Each point is reached from the start by the listed moves, each made once or not at all, plus a little noise. Say if it took an odd or an even number of moves. Then give how often each move was made.
In the rows, 128 means zero.

Moves:
(1): 138  91 126 161
(2): 186 134 120 125
Start: 166 111 149 148
Points:
174  72 145 182 => odd (1, 0)
232  80 134 176 => even (1, 1)
168 105 144 149 => even (0, 0)

Moves:
(1): 133  96 146 123 147 103 121 141  81
(2): 126 167  85 145 179 129 148 149 150
(3):  94 131 184 103  85  89 174 155  85
(4): 164 137 110 157 106 109 130 106 152
(5):  61  80 117 159 150 143 115 146 143
(6): 150  96 149 133 172 159 175 140 159
(7): 157 137 102  79 138  99 150 108 117
(8): 135 105 117 137 105 148 112 161 126
(9): 135 134 132 119 130 110  92 140 156
Start: 111 140 145 122 101 107 131 132 123
Points:
104  75 114 199 215 110 181 176 166 => odd (1, 1, 0, 1, 1, 1, 0, 0, 0)
 37  29 231 130 143  89 203 202  81 => even (1, 0, 1, 0, 1, 1, 0, 0, 0)
203 103 109 117 109 112 183 134 164 => even (0, 0, 0, 1, 0, 1, 1, 1, 0)
154 132 113  72  89  81 101 157 137 => odd (0, 0, 0, 0, 0, 0, 1, 1, 1)
 99  88 142 127 182  44 249 181 114 => odd (1, 1, 1, 1, 1, 1, 1, 0, 0)

Moves:
(1): 125 128 148 129 127 124 109 121 133 137 129 133 115 132 141 134 130 124 129
(2): 122 138 122 128 115 129 131 137 109 129 128 130 130 117 118 128 124 143 120
(3): 133 127 131 129 140 131 130 118 114 124 129 118 128 126 133 129 141 137 137
(4): 123 123 124 117 123 138 125 129 124 131 116 118 123 131 133 119 128 127 137
(5): 103 125 139 130 139 129 132 129 149 118 134 151 136 119 133 125 137 125 135
(6): 108 123 121 127 126 137 130 108 130 127 119 131 125 137 135 127 135 120 117
(7): 136 132 138 141 137 111 117 117 120 127 135 137 142 111 115 137 138 123 146
(8): 130 124 124 122 156 125 118 109 132 141 125 134 133 119 120 129 161 130 121
(9): 124 128 133 134 132 122 136 135 127 122 127 117 121 119 118 126 130 111 112
(10): 116 132 119 111 123 129 136 124 132 121 131 139 120 123 120 130 130 137 117
(11): 137 126 148 127 131 127 126 122 146 138 142 102 125 127 121 129 135 125 121
(12): 118 116 140 133 133 113 148 135 133 127 130 125 137 135 132 115 105 118 121
(13): 133 117 129 120 133 137 120 127 119 130 139 130 127 125 143 136 140 133 140
(14): 148 139 121 136 120 117 131 131 125 137 123 115 129 117 126 134 129 132 129
(15): 128 122 113 128 132 132 124 125 132 129 132 125 119 132 130 123 130 130 132
(16): 116 131 134 132 129 117 114 128 124 123 127 125 132 131 121 137 138 123 124
(17): 154 114 154 144 134 102 148 126 137 129 146 135 133 124 127 121 150 125 121
(18): 127 119 127 129 139 134 134 130 138 142 121 123 120 132 125 135 145 122 143
Start: 138 113 115 139 129 124 127 133 125 115 108 149 137 123 128 138 157 120 137
Points:
 88 109 105 119 119 136 123 119 126 120 105 160 103  97 145 140 187 122 121 => even (1, 1, 0, 1, 1, 1, 0, 0, 1, 1, 0, 0, 1, 1, 1, 0, 0, 0)
127  75 154 139 194  98 158 105 125 128 132 180 156  77 119 132 248 134 168 => odd (0, 1, 1, 1, 1, 0, 1, 1, 0, 1, 0, 1, 1, 0, 0, 0, 1, 1)
125 105 173 173 160  74 109 120 124 121 145 119 143  77 122 155 198 107 149 => even (1, 1, 1, 0, 1, 0, 1, 0, 1, 0, 1, 1, 1, 1, 1, 1, 0, 0)
 96 110 106 116 142 145 148 129 123 110  98 159 125 103 123 136 194 145 156 => even (0, 1, 1, 1, 1, 0, 0, 0, 0, 1, 0, 0, 0, 0, 0, 0, 0, 1)
152  88 180 156 170  57 114  72 149 143 144 150 149  98 121 158 237 103 118 => odd (1, 0, 0, 0, 0, 1, 1, 1, 0, 1, 1, 1, 1, 1, 0, 1, 1, 0)
142  94 145 142 134  79 144 132 103 118 128 122 116  96 134 132 196 125 118 => even (1, 1, 1, 1, 0, 0, 0, 0, 1, 1, 0, 1, 1, 1, 1, 1, 1, 0)
128  73 186 162 169  71 128  85 134 112 158 131 128 109 127 143 225  88 117 => even (1, 0, 1, 0, 0, 1, 1, 0, 1, 1, 1, 1, 1, 0, 1, 1, 1, 0)
102  67 191 156 197  65 121  76 180 120 160 169 137  92 119 141 249  80 109 => odd (1, 0, 0, 0, 1, 1, 1, 1, 1, 1, 1, 1, 1, 0, 1, 1, 1, 0)
132  84 111 119 134 124 131 130 137 145 106 132 102 125 152 138 172 118 159 => even (1, 0, 0, 1, 0, 0, 0, 0, 0, 1, 0, 1, 1, 1, 1, 0, 0, 1)
